Each row is a point. The window is the flat piece filled in between its corners: a triangle in 3 columns, a solid with four corners in 4, and so on. A path goes straight from each point to the next, and from the last back to the first. List the points from which the path goes on through the window.

Window (4 x 4):
[[-48 -26 -86 -20]
 [ 18  17  -5 -37]
 [-29   7   0 -13]
 [ 25   1  15  -8]]
Path:
(1): [ 30   6 -15  14]
(2): [ -2  -3  36 -49]
(3): [-22 -18 -16 -22]
(4): [-16  27 -12  -4]
(5): [-45  13 -50 -13]
(6): [ -8 -61 -41 -43]
(7): [ 32  -2  24 -41]
(8): [17 35 11 -2]
(9): [-16  25 -22  15]
(10): [ 18 -10 -17 -60]
(11): [-39 -30   8 -25]
(12): [-9 33 -9 -8]
(13): [45 38 -8 -2]
(14): [ -7 -40  30 -18]
(15): [-47 -17  -8 -37]
(16): [-21   1 -27   0]
Through the window after points: 1, 3, 9, 11, 13

Window (8 x 8):
[[ -1 -71  -5 -12  -8 -11 -41 -13]
 [ 36  29  15 -16  25  21 -13  -2]
 [-30   2  21  20 -45  45 -24   9]
 [-15 -16  16 -13  23 -10   2  -3]
 [  9 -56  60  38 -46  43  -2  16]
 [  8   7 -32   6  29 -44  10 -29]
 [ 15 -52 -18  38  54  33  37  20]
 [ 22 -37  30 -32 -52  27   4   5]]
Path:
(1): [  1 -29  -3   6  11  16  25 -29]
(2): [17  8  0 29 25 19  2 38]
(3): [ 12 -44   0 -43  -2  -3  17  71]
(4): [-14  -6  18  22   5   4 -19 -60]
(5): [ 15 -50  16  13 -13  19  33 -42]
(6): [ 21 -40  19 -19  -9  12 -24  45]
(7): [ -3 -17  20   8 -10 -37 -30  39]
(8): [  6 -17 -14  11  32  47  24 -47]
Through the window after points: 3

Window:
[[  3 -10   3  30 -39 -16 -34  17  12]
 [-46 -58  23  12  31  20  -4 -58   6]
 [ -9 -19   7 -60  35 -43 -27 -10  28]
 [ 11 -15  65  44  29 -22 -73  27 -33]
 [  9  -1  -9 -33 -26  17  24 -12   6]
 [-14 -27  -5   4  29 -36   5 -28  -8]
 [  5  22  37  16  65   4  32  10  30]
 [ 48 -46 -61  42 -36  18   7  15  10]
 [ 53  75  14  -7 -19   6 -30  -1  26]]
Path:
(1): [ -4   1 -11  11  22   3 -22   5   8]
(2): [ 19 -28  40 -21  19 -20  22 -26   8]
(3): [ 20 -42  80  40  15 -45  -6 -35  -9]
(4): [ -5   4  -5   1  19   3 -45  27 -13]
(5): [-47 -16 -38 -29  37  25 -11  12   2]
(6): [ 45 -25  49  27   1 -59 -34 -25  24]
(7): [ 27 -15   7  24  -3 -13  12 -11   3]
(8): [-23  -4 -25  16  -8  22 -46  13   0]
(9): [-19 -18   2  22  22  -1 -22   2   1]
(10): [ 34 -13  32  15 -13 -12 -11 -21  23]
(11): [ 35 -39  33   2  11 -33  -2 -42   5]
(12): [-41  26  -5  17  47   3  -4  37   8]
Through the window after points: 3, 11

Window, 11 rows:
[[ -5   1  24   4  -6  -5  26  28 -16 -13 -46]
 [-41   7 -36 -15  17 -59 -17  22  10  38  -2]
 [ -6 -39  19  37   1 -24 -11  51  26  73 -44]
 [ -9  21  43  47  38  25 -27  47 -18 -14  12]
 [-16  33  41  -5  13 -70 -28 -37 -29  25   9]
 [ 13  -4   5  37 -36   2   9  -2   7 -65 -38]
 [  7 -33 -11 -42 -38  14  21 -56 -29  -4  29]
 [-10   3  36 -36   1  -5   6 -17   9 -34  38]
 [ 14  40  34  -2   5  50 -73 -35   2  16 -49]
 [ 12  13  -5 -16 -89  -8  35 -17  -3 -23  -4]
 [-38  -3  -1  60  22  24  50  44  34  -5 -14]]
Path:
(1): [-61 -13  18  26 -50  28 -21  20  -5   0 -28]
(2): [17  9  5 17 20 -2 27  4 18  3 -8]
(3): [ 47  11  -4  56  33 -24   2  34   8  37 -36]
(4): [-54   0  11  -9 -21   2   5   7  -5 -21 -12]
(5): [-54  15  43  40 -13  17 -20  20  19  16  -7]
(6): [ 32 -21 -11  -8  15 -15  40  15  -7 -13 -23]
(7): [ 54  22  14   5 -29 -27   3  12  43 -31 -26]
(8): [-16   0  16  17 -11  21 -13 -16 -12 -26 -23]
(9): [-52 -38  46  14 -16   0  -2  -1   0 -10   2]
(10): [ 29  26   0 -21   0  -8   6 -15  -2 -15  11]
(11): [ 34  -5  25   4  16  -5   8   5  19  43 -13]
(12): [-76 -22   1  58 -21   3 -24  51   5   5 -46]
Through the window after points: 1, 5, 7, 9, 11

Window:
[[ -1  45  46  30 -11  31 -42 -28  -5  26  32  -6]
 [ 31 -18 -16   9 -42  21 -16  24  18 -21 -20   2]
 [-24 -17 -30 -29  24 -48 -17 -29   8   3  25  25]
 [ 31  23  23  11 -38   6  11 -18 -41 -31  26  25]
 [  7 -29  31 -21 -25  -9 -42   3 -46 -10 -12  -9]
 [ 27 -30   6   9  17  14  55   6  43  -7 -11  -8]
 [ 14  20  23 -32 -74  33  92  -6 -11   7  38  -3]
 [-19  44 -18  32  15  -1 -41 -22 -36  -7  -5 -22]
 [ 52   7  -8  93   8  -3 -34   0  10  68  -5 -20]
 [ -5  23  47 -51 -16  10 -21  31 -34   5 -22  37]
 [-52  19  32  49 -25  17  53  44  21 -21   3   1]
 [-53  28  45 -57  20 -82 -45 -31  25  13 -43  24]]
Path:
(1): [ 19   4  17  -6  -6  10  16   9  12 -28  19 -17]
(2): [-10 -37  15  14  -6  -5  12  -1  -5  40 -50  25]
(3): [-24 -37  25  33 -24  10 -16 -31 -51  51 -12  42]
(4): [ 11  33  19  -3  -5   0  18   3  16 -13  14 -15]
(5): [-15  11  -1  26 -16 -28  41  34   8 -11  22 -26]
(6): [ -2   7  34  22 -12  39 -12 -19   2  14 -16  36]
(7): [-13   4  22 -40 -14  21 -46 -46  -1  -8 -34  45]
(8): [ -1  24  28   3 -10 -36  11  14  -1   5  11  -8]
(9): [ 20  17  25 -10 -10 -23   3  57  22 -33   2  -3]
(10): [-61   4   2  42   7  14 -12 -62 -15  31 -20  13]
(11): [-33  -8   8  11 -21  10 -36  -8 -26  34 -28  52]
(12): [ 16  32  45 -49 -18   2  19  25 -11 -15   5  -2]
(13): [  7  43  16  -2  -1 -17  33  70 -30  -6  51 -24]
(14): [ 11 -11  13   5 -36  19 -42 -66  -3 -13 -42  38]
(15): [-12  -3  19  -7  -5   6   3 -38 -32  -6 -62  25]
(16): [ -8  29  25 -19  -4 -17 -32  22  -3   7  16  -1]
Through the window after points: 1, 5, 7, 11, 13, 15

Window:
[[  2 -13 -17   8  15  50   7 -28 -23   6 -25 -14  17  -5]
 [ -9 -14  -7  -5   3  -7  -4 -28  41  36  -7 -26  33 -36]
 [-40  11  13  -5  28   0  18 -40 -14  33 -27 -35 -27  -8]
 [-10  29  10  20   9  28 -41 -59 -15  78 -18 -10   0  -3]
 [ 32 -33  24   4 -19 -17  27 -16 -33 101  43  22 -33  32]
 [  1   7  53 -30 -72  22  11  32  36 -30 -32 -15  32   9]
 [ 35  33  15   2  10   2  30 -12  -7  49  38  21 -26 -28]
 [-18  22  20 -58 -11   7 -16  44  25 -38 -22  -9  67  38]
 [ -3 -24  28  21  18  33 -24 -56   0  57  58 -15 -55  25]
 [-10  19 -15  17 -16 -12   1 -71 -43  32  33 -15  -3  -9]
 [-33   0  23  21  -7   4 -30  41   0 -19 -26 -19  31 -13]
 [ 14  21 -24  -8  -4  -3 -32   6  16 -10 -48 -62   4  -6]
 [ 11  17   1  36 -25   9  57   0  23  93  58  -6 -15  34]
 [-38 -11  -4 -14 -42  20 -28  27  59  -9 -26  34 -13  37]]
Path:
(1): [ -8  11  11 -17  -7  25  -5   6  15  56  -6 -32  34 -29]
(2): [ -9 -27 -14  32  10 -12  -5 -43   3 -36 -19   3 -12  17]
(3): [  5  -7  46  32   3 -31  37 -40 -26  -9 -19   1 -22  36]
(4): [-19  23 -15 -32 -27  51 -33  26  51  34  15 -32  38 -19]
(5): [-22   7  11  -7  -8  12  -5   3  11  31  14 -15 -17 -18]
(6): [  3   7  20  15   5 -21  11 -62 -20  25 -48 -11  24  63]
(7): [ -2  16  28  45 -14  -2 -27 -44  18   1 -16  33  16  38]
(8): [-17  -4  -1 -18  -1  21   1  18 -11  53  13 -39 -13 -24]
(9): [-16  -5  -4 -30 -31  13 -12  -5 -19  45   8 -11  -4  -1]
(10): [ 11  17  51  57  33  29 -13 -48  38  20  -1 -13  -8  25]
(11): [  0   5  -1  29  14 -30  16 -15 -11   9 -17  11  14  34]
(12): [-11   5  29 -45 -38  48 -16  -4  22  33  -6 -58 -24 -29]
Through the window after points: 1, 7, 9, 11

Window, 14 rows:
[[  7  -3 -66  36  32 -33 -36  -2 -26  23  52 -11  18 -41]
 [-49 -54  -1  -2  13  53  14 -16  21  33  11  53 -25 -24]
 [-27  22  30  -7 -49 -22  -7  -2 -46  19 -14  14 -58  27]
 [-12 -25 -42 -20   8  11 -36 -67  39   2 -43 -19  23 -60]
 [ 45  36  -7 -12  26 -49  25 -28 -28   4  -7  13 -20  14]
 [  6 -38  32 -27   7  -1  29  29 -23 -10 -73 -12   5  11]
 [ 34   5 -33   0  14  37  20 -20  54 -22  28   9   6   8]
 [ 24  20  22  19  48   1  29 -22   4  -4  22  -8 -41  -2]
 [-43  18   2 -13  -2   4  32 -36   4   7 -18  -7   9 -22]
 [  6  12 -12  24   4 -40  34   5  -7  27 -44  -6 -19 -85]
 [-12 -34  25  -2  38 -22 -33   2  37  43  10  11  33 -29]
 [-23 -43 -31  24  18  -5 -20 -59  33 -13 -79   1  33  36]
 [  1   9 -26  -6  82 -21 -41  11  44  69   7  -5  -4 -32]
 [  1 -26  -3 -18  52 -10   0  10  37 -62 -23  11  27   3]]
Path:
(1): [-17 -19 -39 -25  -1 -28  36 -24  34  25 -33 -19 -28   4]
(2): [ -3   4  24  41  30  21 -30   4 -17   3   5  23  15 -66]
(3): [-19  29 -52  -5  25  29 -13   8 -28  21 -54  50  -1 -18]
(4): [ -5 -20  12  10  -4 -32   6 -23   9   6 -21 -17 -11  -8]
(5): [ 10 -23 -24 -48   9 -20  24 -26   5  20  -1 -14 -14  22]
(6): [ 14  19  -2  24  34 -15  -3 -11   0 -15 -12  24   2 -16]
(7): [  6  34 -23  15   3  37 -41   5  16 -27 -13  21  -8 -24]
(8): [ -7 -31  -6   0  40 -52  30 -45  13  45  10 -15   4 -22]
Through the window after points: 3, 5
